Every row gives one point. Each copy is the shape, with its points in the same order, stretched, turned, moved and blurred by noise. Is it also mirrored, or only turned?

Shape (8 x 3):
[[ 4.5 -2.0 -3.6]
 [ 1.3  0.9  4.7]
 [ 0.0 -2.7  0.2]
 [-4.2  9.7 -1.0]
 [-1.6  2.6 -1.5]
 [ 4.4  4.7 -7.4]
 [-3.2 -1.5  2.9]
 [ 2.1  4.9 -3.1]]
Copy 1:
[[ 0.3 -0.7 -8.4]
 [-2.0 -0.9  1.6]
 [-2.6  2.9 -3.6]
 [ 8.0  4.7  4.6]
 [ 2.6  4.0 -1.4]
 [ 7.6 -0.5 -7.4]
 [-3.1  5.0  0.5]
 [ 5.4  0.2 -2.7]]
Copy 1 is: only turned
Copy 2, 8 rows:
[[-0.1  6.3 -4.2]
 [ 1.6 -5.3 -1.5]
 [-3.1 -0.4 -2.9]
 [ 4.1 -1.8  8.4]
 [-0.4 -0.1  1.7]
 [ 4.3  8.5  1.4]
 [-3.4 -4.4 -0.6]
 [ 3.7  3.3  2.0]]
Copy 2 is: only turned
Copy 3, 8 rows:
[[ 1.0  4.8 -7.3]
 [ 5.8  2.7  2.1]
 [ 0.4 -0.2 -2.7]
 [-3.5  7.9 10.0]
 [-1.5  4.3  1.5]
 [-3.2 10.3 -3.7]
 [ 0.3 -1.5  2.3]
 [-0.7  8.7  0.5]]
Copy 3 is: only turned
Copy 4:
[[  3.4   4.7  -3.9]
 [  1.2   0.5   5.9]
 [ -1.5   2.5   0.4]
 [  4.7 -11.1   0.9]
 [  1.9  -3.2  -0.9]
 [  8.6  -1.4  -7.2]
 [ -3.5  -0.5   3.8]
 [  6.7  -2.9  -2.3]]
Copy 4 is: mirrored

Shape (10 x 6):
[[ 3.5 -0.5  0.7 -2.0  5.5 -1.1]
 [ 2.9  3.0  5.0  1.6  0.8 -4.0]
 [-4.1 -7.4 -0.6  3.2 -2.0  1.9]
 [-4.2  7.6  5.0 -5.6 -1.2  5.0]
 [ 0.2  1.3 -4.7  0.8  5.0  0.1]
 [-5.3 -3.9 -1.8 -2.2 -2.9  2.1]
 [ 2.0 -4.4  8.7  8.3  4.1  5.9]
 [-2.4  1.5 -4.5  2.2  1.4 -2.8]
 [-0.7  1.5  1.0  3.4 -1.1  4.2]
 [ 3.0  3.5 -6.9  2.2  1.2  1.3]]
Copy 1, 10 rows:
[[  4.6   4.3  -3.5   0.2  -0.9   1.3]
 [ -3.8   4.9  -3.9   1.9  -2.4  -6.0]
 [  0.9  -2.7  10.0   0.2  -2.3   0.1]
 [-12.1   5.2  -0.6  -4.4   2.1   5.9]
 [  4.7  -1.8  -3.1  -0.6  -5.1   5.5]
 [ -1.6  -4.7   8.3  -4.9   0.2   3.5]
 [ -0.6  11.4   6.0  11.0  -3.8  -1.7]
 [  0.9  -4.1  -1.5  -2.3  -6.1   1.8]
 [ -4.5  -0.3   2.8   4.4  -3.1   2.5]
 [  2.2  -6.6  -4.2   3.6  -4.7   5.5]]
Copy 1 is: mirrored
Copy 2 (10 x 6):
[[-2.8 -5.4  1.6 -4.0 -4.7 -3.5]
 [ 2.5 -7.2  2.5 -3.2  0.0 -0.4]
 [ 1.4  4.1 -9.9 -2.0 -3.8 -2.2]
 [ 5.2  7.8  6.3 -6.2 -2.0  1.0]
 [-6.4 -0.3 -1.3  0.5 -0.9 -4.3]
 [ 2.5  7.4 -5.2 -1.5 -3.6 -4.4]
 [ 0.6 -4.7 -6.1 -9.3 -6.4  7.5]
 [-3.6  1.1 -3.4  1.9  2.7 -5.0]
 [ 1.0  2.6 -2.7 -0.1 -2.3  2.5]
 [-5.5 -0.1 -1.0  7.5 -1.6 -2.0]]
Copy 2 is: mirrored
Copy 3:
[[ 3.0  5.0  3.8 -3.8  1.6 -1.1]
 [-3.5  4.8  0.2 -0.9 -2.3 -3.0]
 [ 8.1  0.3 -5.9 -2.7 -1.7  2.6]
 [-5.4  1.4 -4.5  1.0  5.7  3.0]
 [ 6.1  2.7  0.0 -4.9  4.9 -5.2]
 [ 5.9 -5.0 -5.2 -2.7  1.8  3.3]
 [ 4.0 15.9 -2.7 -0.4 -4.3  3.8]
 [ 4.8 -0.9 -3.4 -4.0  2.3 -6.5]
 [ 4.0  4.8 -4.4  1.5  1.4 -0.4]
 [ 8.8  1.2  0.0  0.7  5.0 -5.7]]
Copy 3 is: mirrored
Copy 4:
[[ 1.9  1.4 -3.6 -4.4  4.8 -4.3]
 [ 3.1  1.5  0.6  1.0  3.7 -6.3]
 [-1.4  3.0 -1.6 -1.8 -5.7  4.5]
 [-6.2 -0.1  8.3 -6.1 -0.7 -8.4]
 [-2.9 -1.3 -3.7 -2.1  6.4  1.0]
 [-3.4 -1.5  0.9 -5.0 -6.1  1.5]
 [ 3.4 14.0 -0.2 -2.1  2.1  1.9]
 [-3.3 -2.8 -1.5  0.3  3.5  0.5]
 [-0.5  3.2  3.3 -1.5  1.3  1.5]
 [ 0.5 -3.3  0.9 -3.2  8.0  2.5]]
Copy 4 is: mirrored
